Every row gives one point. The points of each table are mixes of a few directions, plus a little noise. How many directions does each table use, and how many do they share? Where both have some left over, give the other angles between the two spaces (their principal angles), to ten degrees, smallest first.

First:
[[-10  -7 -10]
 [  0 -15  -7]
 [-21  42   6]
 [ 31 -20  10]]
Second (6 x 3):
[[ -4  27  -8]
 [  2 -15   4]
 [ -2  17  -5]
 [  0  -1   0]
 [  8 -60  18]
 [ -4  32 -10]]
Directions: first 2, second 1, shared 0; angles 30

First:
[[  8  -9 -16  -3]
 [-17 -18  41 -32]
 [  7 -12 -10  -8]
 [-10   4 -37  36]
 [ 11  35  22   7]]
Second:
[[-17   1  -1   3]
 [-60  -7   7 -55]
 [ 36  -3   4 -12]
 [ 16   3  -3  22]
 [ 15   2  -2  16]
 [  9   4  -4  27]]
Directions: first 3, second 2, shared 1; angles 40

First:
[[-29  21 -15 -13 -15 -50  -8 -14]
 [-14  39 -12  13 -44 -40 -15  -7]
 [ 14 -26   9  -4  27  33  10   7]
 [  6   9  -6  11 -16   4  -4   4]
 [  9  -4  18   7   6  14   2   1]
 [-33  17 -28 -20 -13 -54  -8 -14]
 [ 17 -18  33   6  23  31   8   4]
 [  9 -23 -23 -10  17  26   7  11]
 [ 21 -15  25  11  15  36   7   7]]
Second, 10 rows:
[[ 46  17 -26  -1  23  23   5   6]
 [-35  27  -8   6 -20 -14 -10 -60]
 [-24 -20  21  -1 -11 -13   0  12]
 [-11 -20  18  -2  -5  -7   2  21]
 [ 58  21 -32  -2  29  29   6   8]
 [-32   2   9   3 -17 -15  -5 -23]
 [ 13 -10   3  -2   7   5   4  22]
 [ 35 -11  -3  -4  19  15   7  38]
 [-54 -12  25   2 -27 -27  -7 -18]
 [  4   7  -6   0   2   3   0  -7]]
Directions: first 3, second 2, shared 0; angles 40, 70

First:
[[-36  12   9 -37  11 -30  -9  32 -14  -2   1]
 [  3 -17   2 -17   0   9  13  -9 -12  -3 -11]
 [-18  15  -8  18  39 -33 -14  54   3  16 -14]
 [-39   5  19 -59  -1 -22   1  28 -27 -13   6]
 [ 18  22  -1  44 -23  12 -12  -9  24  -3  32]
 [ 26  -8 -11  22 -12  20   0 -46  17   5  -2]
 [ 10   1 -13  19   4  -1 -10 -21  17  11  -7]
 [ 24  -6 -16  44  17   7   0  -3  16  15 -16]
 [  9  -6   4  -7 -20  16   6 -24  -1  -8   9]
 [  3 -19  15 -28 -15  20  25  -1 -23 -17   3]]
Second:
[[-22 -28  22 -35   9   5 -38 -10  30  28 -22]
 [  7  18   8  24  -4  11  21  -1 -11  -8  26]
 [-10  22 -36  -6  -6 -42  -4  11  -2 -23 -31]
 [ 10   4   5  20   3  12  15   0  -9  -3  18]
 [ -6  -8 -18  -1  13 -17 -10   5   5  -6 -24]
 [ -8  30  15  60  19   4  20  -1  -3 -21  24]
 [ 22 -36 -13  -7  11  11   0   4  -7  10  -7]
 [  8   0  17 -55 -44  16  -4  -8  -3  24  15]]
Directions: first 4, second 4, shared 0; angles 30, 30, 50, 80
